Every row gives one point. Two turns around zero, p and q, are shown by what they do to some points. Write where each new point lands after one turn and then the other. Backwards means that the second turn is done in reverse. Each puzzle has new turns, and all numbers are rounded.

Turn p:
[-14.5   6.8] => [-13.2  -9.1]
[ 5.7 10.0] => [-5.7 10.0]
[-1.8  4.5] => [-4.8  0.7]
[-6.3  1.1] => [-4.1 -4.9]
[ 16.8 -22.4] => [27.8  3.1]
Turn q:
[-22.5   9.1] => [-11.1 -21.6]
[11.9  1.7] => [-0.6 12.0]
[13.6 -6.9] => [ 8.1 12.9]
[-3.0 -3.9] => [ 3.6 -3.3]
Where do these land?
p, then q: [ -3.3 -13.4] => [10.5  9.0]
q, then p: [-11.8  -0.2] => [ 9.7 -6.7]
p, then q: [15.1 13.6] => [-20.2  -2.3]

Turn p:
[ 17.7 -16.2   0.5] => [  7.4 -13.4  18.5]
[-15.7   6.1   2.8] => [-9.1 12.1 -7.9]
[ -4.1  -5.6 -14.2] => [-11.0 -10.9  -2.9]
[ 2.1 15.7 10.9] => [12.7 12.2 -7.7]
Turn q:
[ -1.0 -11.8 -18.0] => [ 6.2 20.3 -4.0]
[ 6.0 13.3  3.8] => [-4.5 -7.6 12.2]
[-5.5 17.4  6.3] => [-15.5  -9.5   6.6]
[  0.5 -18.9   8.0] => [ 13.9  -3.3 -14.8]
Where do these land?
q, then p: [  7.0 -10.7   6.4] => [  6.9 -11.4   5.1]
p, then q: [ 8.4  6.4 -1.6] => [9.0 3.5 4.6]
p, then q: [ 17.7   1.2 -11.2] => [20.0  4.4 -4.4]
q, then p: [-12.8   6.8  22.0] => [-23.2  -7.5  10.0]
q, then p: [ 2.0 -4.1  0.5] => [ 3.0 -3.4  0.2]
p, then q: [-22.3   0.5 -16.1] => [-17.3  16.7 -13.4]

Turn p:
[ 4.4 -5.8 -6.4  3.0] => [-6.6 -1.3 -6.5  4.0]
[ 2.4 12.8 -3.1 -2.9] => [  6.9 -10.0   5.3   3.6]
[ 13.7  -3.4 -15.6   8.3] => [ -9.6  -8.2 -10.7  15.4]
[-11.6 -25.3   6.1 -17.6] => [-16.2   9.4  -2.9 -27.6]
[-1.3  2.1 -3.9 10.2] => [ 5.0  1.7 -6.8  7.1]
[-4.2  7.8 31.1 -9.4] => [  8.0  14.5  27.5 -10.2]
[-3.4 11.8 -8.1  8.4] => [12.5 -6.1 -5.8  7.7]
Turn q:
[  4.1   5.7  -9.2 -21.1] => [  9.1   2.1  -7.5 -20.9]
[ -1.9 -23.3  -1.1   6.6] => [ -1.9   8.5 -13.9  17.9]
[  0.6  -1.0 -15.8   2.2] => [  8.0 -10.0  -9.5   1.3]
[ 5.3  5.9 13.5 19.3] => [-17.1  -7.5  13.1   9.9]
[-8.0 12.8 12.5 -7.0] => [ 1.9  6.7 17.7 -8.3]
Where do these land?
q, then p: [-18.1  10.3  -4.5  -6.5] => [-11.0   1.5  16.8   9.4]
p, then q: [ -9.6 -11.4 -13.2   6.1] => [ 14.5  -9.5 -10.9  -3.8]
p, then q backwards: [16.3 17.5 -6.5 -7.9] => [-4.1 12.9 -4.2 21.8]
p, then q: [ -1.8 -11.4   3.9  -2.2] => [ 9.3  1.0  5.9 -5.7]
p, then q: [13.1 -4.9 20.3 10.5] => [-4.2 -7.4 25.3  2.6]

Turn p:
[ -8.0 -14.1  12.2 -12.1] => [-11.4  19.9   5.4   1.0]
[ -3.9 -11.0  -6.2  -2.9] => [-6.5  5.6 -5.7 -8.8]
[ -2.8 -13.9  10.1   6.7] => [  0.0  10.5  11.7 -10.1]
[ 21.6  27.4 -20.5  -1.5] => [ 18.9 -23.5 -22.7  14.7]
[1.0 4.4 6.9 7.4] => [ 5.0 -3.5  9.1  1.5]
[-7.9  7.0 -2.4  2.4] => [-6.0 -8.9  2.3  1.7]
Turn q:
[ -5.1  11.7 -14.8  -5.7] => [  0.5 -16.4  -0.5  12.1]
[  2.1  -0.1 -10.2 -16.4] => [ 12.8 -14.3  -3.0  -0.8]
[18.6 15.7  0.2 -5.9] => [16.5  1.9 14.0 12.4]
[-11.5  -7.1  17.9  17.9] => [-18.5  20.2  -7.3  -4.7]
[-2.7 -6.4 22.8 10.8] => [-7.0 24.1 -5.2 -5.4]
[  8.0   1.2 -10.8   2.0] => [ 1.0 -7.9 11.0 -0.2]
[ -9.4 -15.1  -5.2  -2.6] => [ -5.4  -7.6  -9.1 -13.5]
Where do these land?
p, then q: [  2.5   4.5   3.8 -29.3] => [-23.0  -5.9  10.5  14.9]
q, then p: [-6.6 -3.1 34.5  8.8] => [ -4.0 -29.8  -7.4  19.0]
q, then p: [-6.5 -4.3 -9.8 -2.8] => [-5.9  7.1 -4.3 -7.8]
q, then p: [-1.3  4.5 -1.2 16.8] => [-9.7 -4.5 13.7  1.5]
q, then p backwards: [ 0.1 -8.6 -5.6 12.7] => [-14.5  -5.8   0.1   4.7]
p, then q: [ -0.1   5.1 -11.2   3.4] => [  0.1  -7.4  -0.4 -10.4]
q, then p: [ 12.0   2.0 -10.5  -9.6] => [11.8 14.2  2.0 -2.5]

Turn p:
[-11.8  -3.9   6.3 -11.1  -1.5   8.8] => [ -9.1  -7.3 -15.0  -0.6   6.0   1.1]
[  2.4  -6.5  13.7   3.0  10.5 -13.3] => [ -1.9   6.9   5.0  14.9   8.2 -12.8]
[-22.6   5.0   0.3  -3.6   4.9   2.5] => [ -9.4  -9.6 -10.5 -10.1   0.1 -13.7]
[-10.7  -9.7 -31.0   2.7   8.2  -0.1] => [ 16.0  -6.8 -12.3  -4.0 -26.1  -9.5]
[ 8.6 -3.8  3.3 -1.9 -0.6 14.3] => [-6.6 -2.3 -0.8  6.8 -2.9 14.2]
[ 2.3 14.3  9.3 -6.1 11.7 -7.8] => [-13.0  15.6   4.2  -3.3   3.9  -8.7]
[ 11.3  -8.0  -7.3  -2.7 -36.5  -3.3] => [27.1 -3.6 -0.6 -6.8 14.8 24.1]
[ 3.7 10.3 -6.3 10.0  3.8 18.3] => [-10.1  -7.2   9.6  -5.9 -15.6   9.3]
[ 16.8   2.3  11.8   9.8  -0.3 -19.4] => [ 6.8 14.2 20.4  9.1 11.6 -4.0]
Turn q:
[  7.0 -26.7  31.2  -2.1   9.5  -1.3] => [19.1 27.7 -0.3 13.6 16.3 15.9]
[-19.1  17.0  -8.9  17.4  -4.2   3.6] => [  7.5 -24.5  12.9  -8.9  -7.4 -10.5]
[13.9  8.4 -7.8  2.4 -7.6 -3.6] => [ -6.6   1.5  -6.7  -2.8 -17.2  -2.6]
[ -5.5  15.2 -13.7  -3.1  -4.4 -12.7] => [-11.4 -19.7  -3.7   3.7  -9.6  -1.5]
[ 6.3 11.9  8.7 -5.2  8.8  3.0] => [  7.3  -1.3 -17.1  -4.1   2.7  -0.4]
[  3.0 -22.7  -6.8  -3.6   7.6   4.2] => [-8.6 17.0  7.8  7.1 11.9 -6.6]
[-5.5 -3.1 -2.8 -6.0 -9.8  6.7] => [-7.5 -0.5  7.0 -8.6  3.2  5.8]
Where do these land?
q, then p: [  1.2  -5.8  -9.4 -12.0   6.7 -12.6] => [  1.6 -13.8   4.2  -2.8  -7.3 -14.1]
q, then p: [ -8.7   4.6   6.2  -4.0   8.3 -10.6] => [  4.4  -5.3   4.1  11.8 -11.4   0.4]
q, then p backwards: [19.8 -0.5  6.1 -1.7  3.5  3.7] => [  3.4   0.2  -8.8 -17.2   5.9  -6.3]
q, then p: [ 2.8 -4.7 -4.4 29.0 -7.7 10.1] => [ 1.0 13.7  7.9 -1.5 27.2  7.5]
p, then q: [-13.3 -12.9   4.9  -3.5  -4.7   5.0] => [ -6.9   6.5   9.3   9.5   2.9 -12.2]
p, then q: [ 3.8  7.0 -8.8 -9.3  7.4 -3.5] => [ -6.8 -10.6  -5.5  -6.8  -6.6   3.8]
q, then p backwards: [ -0.7   8.9  -0.6 -12.4 -10.0   5.6] => [-5.6  9.3 -1.3 -6.4 -6.7 12.6]
q, then p: [ 11.4  -4.5   4.8  38.6 -19.4  -4.0] => [ 3.8  4.1 17.9 -7.2 31.4 25.8]
p, then q: [-16.3   8.0   1.3 -24.7  15.9   6.4] => [-21.3 -25.7   8.4   4.0   3.1  -4.6]
